Each row of a before or after table is a point. The points were changed in one or more steps. Then noise was added and the rows were shuffled. The steps act on how far a point lies along the listed directions, d1 being the first. What was done? A step turns or swaps two directions, mirrors them in a line or flattens them onto one, adds a multiple of one to another, or multiplies one. Angles are multiples of 10 degrees, from the lower direction toward the higher: turns from -170 to 170, lines from 10 to 170 but not 90. Use the fewest steps. Two steps may share a direction if one is a turn and the other turns, adds or multiplies; they go together, in the order done. Otherwise the lowest direction goes first.

Directions:
(1): -10; 41; 27
(2): -3; 27; -42
(3): -49; -10; -3
Before:
1; -22; 7
-19; 19; -17
-13; -8; -3
2; 6; 10
-22; 4; 10
-17; -16; 1
20; -2; -1
-7; -14; -6
After (8 x 3):
-56; -21; -11
-60; -14; 9
-4; -21; -10
56; 8; -1
-28; -10; -13
-52; 18; -1
10; 0; 11
-42; -10; -8
Steps: turn d1 and d2 by -40 degrees; multiply d3 by 3

Directions:
(1): -2; -59; 2; -15; 34; 12
(2): 14; 17; -48; -37; 24; -17
(3): -22; -13; -45; 8; -30; 38
(4): -32; 32; 9; 1; 41; 35
(5): 45; 2; -15; 45; 22; 16
(6): 36; 8; 19; -37; -16; 41
Before, 8 rows:
-16; -4; 4; -2; 21; 34
-5; -25; 28; 32; -3; 17
-44; -24; -2; 15; 14; 10
39; 10; 9; -6; 46; -8
-9; -31; -16; 38; -8; 13
2; -9; 21; 22; 16; -16
9; 60; -9; -58; 14; 1
14; 58; -5; 12; 28; 2
After:
1; 18; -18; -14; -8; 24
22; 33; 19; -21; 25; 3
20; 25; 5; -37; -13; -20
-14; 13; 25; -17; -20; -17
-49; 17; -22; 16; -11; 16
16; 25; 20; -22; -12; 28
-49; -54; -11; 27; -15; -31
-55; -26; -13; -19; 12; 7
Steps: turn d1 and d3 by -170 degrees; mirror d2 and d6 in the line at 140 degrees; turn d4 and d5 by -100 degrees

Directions:
(1): 6; 53; 33; 0; 19; -24; 18; -5
(2): -13; 0; -8; 20; 59; 30; 1; 14
(3): 27; 19; -6; -5; -14; 14; -4; 60
(4): 56; -17; -13; 3; 25; -26; -11; -10
Before:
11; 10; 7; 3; 21; 9; 1; 9
-10; -4; 8; -7; -16; 2; 15; -5
-3; -12; -10; 8; 16; 7; 1; -14
-15; -10; 7; 10; 7; 17; -2; -4
0; -11; 1; 10; 20; 2; -3; -20
-3; -6; 17; 5; 6; -19; 7; -46
-15; 10; 1; 1; -11; 8; -1; 7
11; 0; 2; 3; 21; 4; -10; -2
-5; -4; 6; 1; 4; -10; 1; -14
-60; 13; 21; 5; -16; 28; 5; -3
After:
4; -23; -1; -5; -9; -1; 11; -13
-21; -5; -8; 8; 8; 20; 3; -1
-8; -15; 4; 11; 16; 10; -5; -10
-15; 5; 11; 1; -3; -7; 4; -7
-33; 21; 33; 2; -15; -5; 20; -25
12; -4; -2; 3; 7; -10; -9; -13
9; 44; 30; -1; 26; -6; 14; 9
14; -17; 12; 14; 36; -23; -7; -56
-25; 8; 12; 8; 6; 15; 3; -4
-5; 26; 18; 2; 13; 9; -1; 9
Steps: turn d1 and d2 by -20 degrees; multiply d1 by 3; mirror d3 and d4 in the line at 20 degrees

Directions:
(1): -41; -21; 5; -60; 21; 33; 1; -13; 5
(2): -4; 48; -24; -16; 13; 7; -44; 41; 22
(3): 43; 4; -2; -38; -26; 23; 16; 29; -43
(4): -11; 26; 55; -19; -47; -15; 5; 0; 29
(5): -48; 32; -28; 17; -20; 13; 47; 11; -15
(6): -5; 32; 43; 25; 24; 37; -19; -16; -38
Before:
-20; 27; -32; 16; -24; -33; 22; 30; 30
5; 4; -26; -5; -21; -20; 11; 17; 23
3; -52; -33; -48; -6; 5; 36; -9; 20
-9; 21; -36; -22; 19; 26; 6; 31; -21
-11; 44; -9; 26; -3; -2; -15; 30; 12
8; 12; -8; -19; 37; 16; -31; 1; 4
3; 9; -30; 6; -38; -13; 28; 14; -11
14; -17; -26; 32; 8; -9; 22; -24; -6
-18; -22; -8; 33; 2; -16; -6; -25; -3
-13; 34; -17; 59; -23; -18; 19; 10; 1
3; 33; 10; 16; 29; -11; -31; -17; 9
-12; -19; 14; 26; 6; -1; 13; -31; 2
-4; 21; -60; 28; 15; -8; 17; 36; -19
8; 5; 22; -24; -39; 2; 4; 7; -17
After:
-3; 22; 0; 37; -15; -18; -2; -6; 4
14; -11; -26; -3; -8; 3; -6; 10; -31
16; 23; 15; 32; -9; -3; 0; 0; -7
-2; 30; 31; 41; 32; 37; -14; -26; -16
-3; -10; -10; -17; 26; 11; -2; -15; 2
10; -5; -12; 0; -20; -12; 15; 19; 3
-23; 11; 33; -2; -24; -16; -11; -9; 19
-1; -2; -34; 45; 25; -23; 12; 9; -9
23; -7; -24; -35; -2; -11; 12; 1; -5
-34; -3; -5; 15; 35; 2; 1; -14; 8
21; 0; -33; 21; 12; -1; 6; -4; -7
13; -8; -14; -14; -3; 12; 8; 10; -10
23; 29; 5; 31; -21; -13; 16; 20; -21
23; 2; -32; 14; -33; -21; 21; 24; 1
Steps: mirror d1 and d6 in the line at 20 degrees; multiply d2 by 0; mirror d3 and d4 in the line at 80 degrees; multiply d5 by 0.4

Directions:
(1): -27; -3; -27; -44; 3; 21; -6; 20; -34; 36; -21
(2): -1; 20; -19; 4; -20; -40; -60; 9; -1; 17; 26
(3): -46; -4; -26; 12; 51; -9; -9; -18; -10; -33; 11
Before (9 x 11):
14; -5; 3; -3; -13; 8; 10; 6; 0; 10; -7
-2; -4; -2; -2; -2; 7; 0; -1; -5; 5; -5
10; 0; 12; -7; -5; -3; 6; 7; 1; 12; -1
3; -8; 2; -13; 1; 13; 13; 5; -7; 6; -11
10; 3; 2; -7; -15; 5; 4; 9; -2; 8; -2
6; -5; 5; -1; -10; 14; 8; 7; -1; 6; -5
3; 5; 9; 32; 5; -17; -19; -9; 19; -22; 21
16; 0; 14; 3; -18; 3; 5; 5; 5; 7; -8
1; -4; 10; 11; 7; 6; 12; -5; 3; -16; 1
After:
26; 1; 21; 32; -4; -19; 1; -13; 25; -26; 17
2; 1; 1; -1; -10; -1; -7; 6; -3; 9; -5
10; 2; 6; 5; -7; 0; 7; 1; 4; -6; 3
8; -3; 8; 15; -3; -2; 1; -9; 8; -9; 4
15; -2; 5; 14; -8; -7; 1; -2; 9; -5; 6
6; 0; 11; -1; 1; -8; 3; 3; 3; 4; 3
12; 0; 10; 20; -9; -4; -3; -1; 12; -9; 10
-4; 6; -6; 2; -5; -9; -20; 5; -5; 3; 9
-47; -3; -42; -60; 7; 31; -25; 33; -49; 54; -25
Steps: turn d1 and d2 by -140 degrees; multiply d1 by 2.5; multiply d3 by 0.4

Directions:
(1): 48; -5; 20; -4; 34; 25; -13; -15; -10; -5; 10; 0; -5; -24
(2): -15; 8; -20; -43; 21; -10; 18; -17; 13; 5; -16; 9; -23; -31
(3): 5; -11; 9; -19; 11; 1; 1; 14; -9; 60; -19; -14; 23; 9
(4): 0; 0; 15; -4; -29; 11; 2; -14; 38; 9; 10; 20; 37; -30
Before (9 x 14):
6; 5; 18; -4; -5; 8; -8; 4; 2; 8; 10; -3; 17; -11
-28; -4; -20; -10; 23; -18; 3; 17; -28; 12; -13; -14; -30; 42
27; 0; 2; -15; 20; 10; 1; -2; -10; -6; 4; 2; -14; -17
-50; 4; -34; 0; 10; -27; 8; 26; -23; -6; -18; -8; -30; 34
15; -2; 13; 22; -3; 20; -9; 0; 1; -13; 11; 4; 8; 4
-5; 9; -14; 15; -5; -8; 1; -1; 2; -30; -2; 6; -12; 8
14; -4; -5; -22; 7; 9; 15; 1; 3; 20; -3; 3; 10; -21
2; -3; -10; 27; -12; -2; -13; -10; -1; -34; 12; 2; -7; 13
12; 3; 17; 29; -10; 7; -10; -9; -14; -33; 24; 10; 3; -6
After (9 x 14):
-14; -12; 3; 22; -2; -5; -11; 29; -29; 19; 0; -17; 4; 61
21; -9; 7; -9; -4; 15; 8; 8; 1; 31; 1; 0; 29; -11
2; 6; -9; -10; 22; 8; 5; -11; 2; -19; -3; 7; -24; -14
-7; 5; -27; 12; 1; -10; -4; -21; 1; -52; 8; 7; -34; -1
34; -4; 13; 5; 6; 16; -7; 3; -9; -8; 13; 2; 2; -8
-6; 12; -16; 23; -10; -9; 0; -4; 5; -47; 4; 10; -17; 6
-36; -3; -10; 39; -19; -14; -7; 36; -22; -9; 1; -8; 4; 52
0; 7; 7; -24; 9; 2; 0; 0; 1; 14; 0; -4; 3; -19
-3; 14; -8; -1; 13; -6; 4; -23; -12; -50; 13; 15; -36; -26
Steps: mirror d2 and d4 in the line at 70 degrees; multiply d3 by 1.6

Directions:
(1): 1; 11; 11; 6; -12; -18; 23; 18; 5; 36; 0; 1; 10; 4; -42; -13; -34; 46
(2): -18; 10; 1; 14; 8; 26; -6; 60; -13; -19; -7; 17; 27; -9; 16; 14; 15; 29
(3): 28; -31; -16; 7; 36; -21; -1; 23; 23; -17; -15; -4; -8; 25; 6; 30; -36; 0
Before (8 x 18):
32; -31; -12; -1; 10; -17; 0; -38; 10; -6; -7; -6; -34; 17; 22; 8; -15; -31
-12; -11; -15; -7; 10; 15; -11; 6; -3; -21; -8; 0; -7; -4; 22; 13; 12; -14
-22; 17; 10; 6; -17; 9; -4; 22; -15; 7; 1; 10; 17; -22; 2; -4; 21; 5
1; -11; 5; -7; -11; -22; 2; -32; -5; 35; -9; -11; -3; 11; -29; -17; -21; 10
-3; 3; -1; -21; -33; -1; -4; -60; -10; -1; 7; -1; -15; -16; -2; -25; 20; -39
-24; 23; 3; 6; -22; 13; 13; 2; -11; 34; 0; 14; 19; -10; -22; -29; 4; 32
14; -8; 10; 0; 5; -25; 9; 13; 6; 0; -3; -4; 2; 11; -19; 0; -22; 26
-7; 9; 4; 7; -7; 2; 15; 9; -10; 18; 13; 4; -2; -7; -7; -1; -3; 19
After, 8 rows:
-2; 1; -5; 8; 5; 5; 7; 14; -3; 2; 10; 6; -4; -3; 10; 15; -1; 7
-11; 4; 3; 12; 3; 5; -9; 43; -5; -5; -9; 11; 19; -14; 13; 13; 5; 6
-4; -8; -15; 17; 21; 13; -2; 34; 4; -7; -18; 16; 17; 6; 11; 10; -5; 17
8; -28; -6; -4; 12; -18; -9; -19; 0; 8; -16; -10; -5; 19; -4; 7; -17; -7
1; 1; 14; -11; -12; -10; -2; -20; -6; -5; 8; -6; -6; -2; -6; -13; 9; -2
22; -15; -3; -2; -13; -20; 9; -48; 3; 18; 0; -5; -31; 9; 0; -12; -18; -19
30; -32; -21; 2; 18; -23; 1; 11; 18; -23; -20; 1; -6; 17; 0; 21; -39; -5
-21; 1; -3; -8; -11; 10; 1; 1; -8; 0; 1; -3; -3; -7; -2; -3; 3; 5
Steps: multiply d1 by 0; mirror d2 and d3 in the line at 160 degrees

Directions:
(1): 14; 34; 41; 25; -5; -3; -42; -16; 2; 36; -28; 52; 3; -14; 40; 1; 16; 42; -30; -8
(2): 29; 21; 52; 27; -34; 0; 40; 9; 15; -41; 30; 5; 8; -50; 0; 1; -14; -26; -20; 33
(3): 22; 17; 38; 15; 17; -12; -60; 17; 13; -45; -9; -9; -9; 39; -41; 7; 40; -15; 30; 16
Before, 13 rows:
-4; 2; -3; 3; -3; 0; 5; -8; 0; 17; -1; 17; 4; -10; 10; 2; -8; 7; -12; -8
-12; -17; -38; -15; 0; 6; 39; -4; -8; 9; 7; -11; 4; 0; -4; -6; -24; -8; 2; -5
-1; 0; 0; 5; -1; 0; -2; 6; 8; -7; 9; -1; -1; 2; -3; -2; 8; -2; 9; -2
7; 9; 7; 8; 5; -3; -12; -2; -4; 7; -12; 8; -5; -1; 3; -2; 3; 10; -3; 4
1; 10; 8; 7; 2; -6; -10; 5; -5; 3; -2; 5; 0; 0; 0; 0; 7; -1; 4; -1
8; 10; 20; 7; -6; 1; 21; 6; 7; -18; 16; 8; 6; -14; -6; -2; -8; -15; -10; 15
0; -5; -8; -5; -2; -4; 3; -3; -6; 2; 5; -6; 2; 4; 2; 3; 3; -4; 5; -3
-6; -5; -8; 0; 6; 1; 24; 3; 0; -12; 13; -13; -4; 0; -7; -5; -11; -14; 1; 6
2; -2; -3; -3; -5; 3; 9; 8; -1; -8; 7; -14; 3; -10; -9; -2; -6; -7; -3; 4
12; -4; 10; 5; -12; 4; 14; 8; 5; -26; 12; -13; 2; -15; -4; 1; -3; -21; -4; 16
-15; 3; -3; -1; 2; 6; -19; -4; -9; 9; -10; 9; -5; 14; -8; 1; 9; 12; 2; -7
1; 1; 10; 8; 0; -1; -8; 3; 0; -8; -3; 5; 1; 0; 2; 3; 4; -3; 3; 3
9; 11; 11; 3; 19; -6; -53; 2; 5; 0; -21; 5; -4; 23; -3; 3; 24; 12; 7; -5
After:
4; 0; 0; -1; -8; 2; 11; 8; 0; -10; 8; -14; 4; -14; -10; -4; -7; -9; -6; 6
-1; -5; -11; -6; -1; -5; 2; -4; -7; 3; 4; -6; 3; 5; 2; 4; 3; -2; 7; -3
-1; -1; 2; 6; -3; -1; -3; 6; 8; -7; 10; 0; 0; 0; -3; -1; 9; -2; 9; -2
-14; -19; -40; -17; 1; 6; 37; -6; -9; 11; 6; -11; 3; 3; -3; -7; -23; -7; 3; -6
15; 14; 33; 13; -14; 0; 30; 7; 11; -27; 23; 9; 8; -27; -5; -2; -11; -21; -15; 23
6; 9; 6; 7; 5; -3; -14; -1; -5; 7; -13; 7; -4; 0; 4; -2; 3; 11; -3; 2
4; 7; 3; -1; 25; -7; -60; 0; 3; 7; -27; 6; -5; 32; -3; 2; 26; 16; 10; -10
3; 1; 13; 8; -1; -1; -7; 3; -1; -9; -1; 5; 2; -2; 2; 3; 3; -3; 2; 4
-5; 2; -3; 3; -3; 0; 5; -8; 0; 17; -1; 19; 4; -9; 10; 2; -8; 7; -12; -8
-20; -1; -11; -5; 7; 6; -24; -6; -12; 14; -14; 9; -6; 21; -8; 0; 11; 15; 5; -12
18; 1; 21; 10; -20; 5; 22; 10; 9; -34; 19; -14; 5; -25; -4; 1; -6; -26; -8; 21
0; 10; 8; 7; 2; -6; -10; 4; -5; 4; -2; 5; 0; 1; 0; 0; 7; -1; 4; 0
-4; -3; -3; 2; 4; 0; 26; 4; 0; -14; 15; -14; -5; -3; -6; -4; -12; -14; 0; 7
Steps: multiply d2 by 1.6

Directions:
(1): -2; 7; 14; 9; -37; 25; 14; -38; 10; 6; -36; 15; 16; -5; -18; -3; 28; 15; 29; 23; 30; -33; -52; 8
(2): 5; -5; 21; -17; 11; -9; -17; 10; -33; -19; 42; 20; -23; -28; -3; 0; 40; 22; 38; 53; -7; 24; -3; 3
(3): 32; 9; 17; -15; 19; 34; -1; 21; 7; -6; -29; -39; 15; 16; 13; 22; -10; 27; -22; 60; -8; -15; 13; -29
(4): -19; -25; 8; 20; -34; -22; -11; 24; -19; -12; 15; 26; 55; -20; -5; 4; -46; -21; -12; 32; 1; -13; -11; -24
Before (8 x 24):
3; -4; 23; 2; -16; 19; 2; 5; 3; -15; -24; -3; 31; -3; -7; 8; -4; 11; -7; 60; 4; -18; -13; -14
-2; -3; 13; -5; 4; 1; -3; 1; -17; 2; 14; 10; -12; -3; -14; -2; 19; 8; 12; 15; 7; 9; 0; 6
5; -3; -4; -6; 6; -8; -3; 6; -11; -7; 14; -8; -7; -7; 2; 2; -4; -3; 2; 11; -9; 2; 7; -4
-6; 2; -6; 4; 7; -12; 0; 3; 1; 3; 10; -8; -14; -1; -2; 6; 9; 0; 5; -21; -9; 5; -3; 4
4; -2; 15; -7; 8; -2; -13; 9; -21; -15; 21; 4; -10; -6; -4; -2; 22; 10; 13; 29; -4; 16; 6; -1
9; -4; 2; -13; 27; 1; -8; 21; -8; -3; 17; -14; -15; 0; 17; 11; -6; 3; -4; 15; -12; 21; 23; -5
10; 5; -4; -20; 29; -2; -5; -1; -5; 10; 12; -13; -33; 4; 9; 4; 21; 11; -1; -12; -11; 19; 17; 12
15; -2; 0; 0; 8; 16; 9; 15; 13; -10; -26; -22; 26; 13; 8; 10; -21; 9; -31; 18; 1; -17; 6; -22
After:
-6; -1; -7; -4; 9; -13; 4; -13; -5; -10; 21; 18; -30; -10; -6; -14; 35; 5; 21; -27; 6; 19; -5; 22
-6; -3; 12; -9; 7; -7; -5; -3; -13; -16; 22; 15; -25; -16; -10; -8; 36; 8; 22; 19; -5; 23; 3; 16
5; -3; -2; -3; -3; -5; -1; 2; -10; -6; 7; -4; -1; -9; -2; 2; -2; -3; 6; 15; -4; -4; -3; -3
-13; -14; -3; 8; -18; -16; -5; 3; -7; 10; 4; 13; 28; -7; -2; 3; -25; -14; -13; -4; 2; -9; -9; -3
-10; -11; 5; 2; -5; -8; -6; 4; -11; -1; 16; 14; 3; -13; 3; 3; -5; -7; 12; 13; 3; 7; -8; 2
-4; -10; 13; 3; -4; 2; -3; 14; -14; 1; 6; 5; 14; 0; -12; 5; -10; 2; -9; 24; 5; -3; 3; -10
-2; -10; 16; 3; -8; -4; -12; 15; -21; -16; 13; 9; 18; -6; -6; 1; -4; 0; 0; 37; -1; 2; 0; -13
-6; -1; -2; 10; -5; -4; 3; 7; 7; 3; -6; -13; 10; 2; -2; 12; -9; -2; -8; -5; -6; -11; -8; -7
Steps: multiply d1 by 0; turn d2 and d4 by 130 degrees; turn d2 and d3 by -140 degrees
